Each row is a point. Each copy is the shape, with its points in the same order, turned, moved and blurred by noise. Some copies are also mirrored. Which?

Shape (7 x 3)
[[ -3  53 -35]
 [ 37   3  68]
 [ 27 -23  -2]
 [ 27  59 -32]
 [-62   4   7]
 [-39   5  18]
 [ 34   3 -10]]
Copy 1 (7 x 3)
[[-32 -15  36]
 [ 19  64 -41]
 [ 42   0 -11]
 [-18  10  53]
 [-38 -33 -48]
 [-27 -13 -44]
 [ 22   9  13]]
Copy 1 is: mirrored
Copy 2 (7 x 3)
[[ 30 -17 -57]
 [ -4  76  14]
 [ 23   7  32]
 [ 65   8 -53]
 [-52 -15 -31]
 [-37  -6 -16]
 [ 29  20   7]]
Copy 2 is: only turned
Copy 3 (7 x 3)
[[-24 -54  17]
 [ 58  37  -6]
 [ 12  -5 -47]
 [  8 -64  17]
 [-59  26   7]
 [-33  25   4]
 [ 15 -24 -29]]
Copy 3 is: mirrored

Shape (7 x 4)
[[ 36 -24 -65  32]
 [ 40  11 -31 -46]
 [ 16 -22  15  38]
 [ 36 -13 -19  30]
 [-10  57  37  -2]
 [-27   4  59  19]
 [-52  12  24   0]]
Copy 1 (7 x 4)
[[-35  -8  18  50]
 [-24  32  28 -33]
 [ 42  -9   7  33]
 [  7   8  16  37]
 [ 52  45 -50 -27]
 [ 78  -7 -34 -11]
 [ 47 -18 -52 -30]]
Copy 1 is: mirrored
Copy 2 (7 x 4)
[[ 21 -50 -41 -12]
 [-16  -1  11 -66]
 [ -3  -6  15  38]
 [ 11 -27   1   3]
 [ 20  69  39   6]
 [ -9  59  31  50]
 [-20  72  -9  22]]
Copy 2 is: only turned
Copy 3 (7 x 4)
[[-17 -54 -46  41]
 [-33 -11  23  78]
 [ 32 -21  -8  -1]
 [ 16 -29 -27  32]
 [  9  65  24  18]
 [ 38  24  31 -28]
 [-17  24  28 -32]]
Copy 3 is: mirrored

Shape (10 x 6)
[[-18   1 -54  -3  -1  11]
 [ 21 -42   2  46 -55  -4]
 [-21 -23 -27  32  50 -29]
 [ -7  17  40 -23 -12 -15]
 [-11 -20 -35   3  70 -34]
 [-34 -24  10  11  18  24]
 [-38  20  21  21  -4 -12]
 [ 56 -14 -34  56  73 -25]
 [ 63  -2 -42  55  33 -44]
 [-17  44 -22 -15 -10  12]]
Copy 1 (10 x 6)
[[-18 -10  31  17  37   6]
 [ 62 -54  13   5 -14 -21]
 [ -5  32  29  16  24 -62]
 [-14   3 -28 -28 -31  -2]
 [-19  44  39  -7  37 -60]
 [ -2 -13 -30   1  35 -41]
 [-11   7 -27  24 -17 -15]
 [ 64  72  53  -9  41 -49]
 [ 65  57  70   2   2 -23]
 [-24   5  -2  13  12  39]]
Copy 1 is: mirrored
Copy 2 (10 x 6)
[[ 33 -18 -21  -7  17 -22]
 [-46 -41 -33   0 -28  31]
 [ -4 -41  24  34   5 -58]
 [  8  31  14  16 -32  32]
 [  1 -27  51  25  26 -52]
 [ 31 -31   1  51  -7   4]
 [ 15  11  -5  39 -46 -17]
 [-64 -22  11  48  62 -49]
 [-84 -14  -2  12  41 -45]
 [ 36  33 -25   3   2 -13]]
Copy 2 is: mirrored
Copy 3 (10 x 6)
[[  1  61  -1  -6 -28  25]
 [ 25   1 -36  39 -46 -39]
 [ 37  78  36   6   1 -26]
 [-16 -15  15 -24  14 -19]
 [ 40  88  34  -5  31  -9]
 [ 35  15  44  -6 -27   5]
 [-15  15  41 -15 -22 -33]
 [ 33  86  24  81  38 -21]
 [  7  82  -9  75  30 -37]
 [-41  33  12 -13 -15  22]]
Copy 3 is: mirrored

Shape (12 x 8)
[[-15   1   5   9  -4   4 -28  13]
 [-13  -8  23  13   9  24   9   8]
 [-11 -10  15  -2  14  -4   0 -14]
 [-10   1   8  17  14  19   7   9]
 [ -8  11 -12  -4  -1  -7   1  -4]
 [  4 -33   0   2  17   4   2   1]
 [ 12   8 -28   6   9  24   2  16]
 [  7  14   0  -4   7 -95   6  10]
 [  4   4   8   8  12  16 -12  11]
 [  8 -16 -20  -1 -49  19  -7  19]
 [ 20  -6   6   5 -18  24  -8  -3]
 [ -7   5  16 -17  17  17  -2  17]]
Copy 1 (12 x 8)
[[-20 -20  -2  -9   2  -8  18   1]
 [  9 -21  -5 -39  12  18  13  -4]
 [ -1 -13   0  -7  24  11  -8 -21]
 [  5 -11 -11 -23  11  17  19   2]
 [  4   1  -6   8  -6   2  -3  -3]
 [ 11 -20  11  -4  37  12  -2   4]
 [ 18   4  -5  -5   8   6  17  39]
 [ 14   7  30  59  -7  -9  22 -61]
 [ -5  -6   5 -22  16  -1  18   6]
 [ -4 -31  31  -7 -24   2  -5  37]
 [-12  -5  25 -27   1   9  -6  20]
 [ 13 -10  -6 -30  16 -15   9  -7]]
Copy 1 is: only turned
Copy 2 (12 x 8)
[[  0  17  -2   0  -3   2  13  10]
 [ 10  -2   0 -12  30   9  -9   0]
 [  0 -10  21 -20   2  -3 -12   6]
 [  9 -10  -3  -2  26  -2  -1   6]
 [-15 -14   0   5 -10 -11  -6   4]
 [ 28 -19   3 -21  -6  -2  -7   1]
 [  7 -22 -33   4   7 -21  12  -1]
 [  3  -3  28  33 -54 -37 -52  43]
 [  7   5 -11 -11  13 -13   3   7]
 [  5   6 -35  12 -21  11   2 -39]
 [  6   7 -15 -13   3 -14  -3 -32]
 [ -5  -3 -17 -22  14   0 -14  17]]
Copy 2 is: mirrored
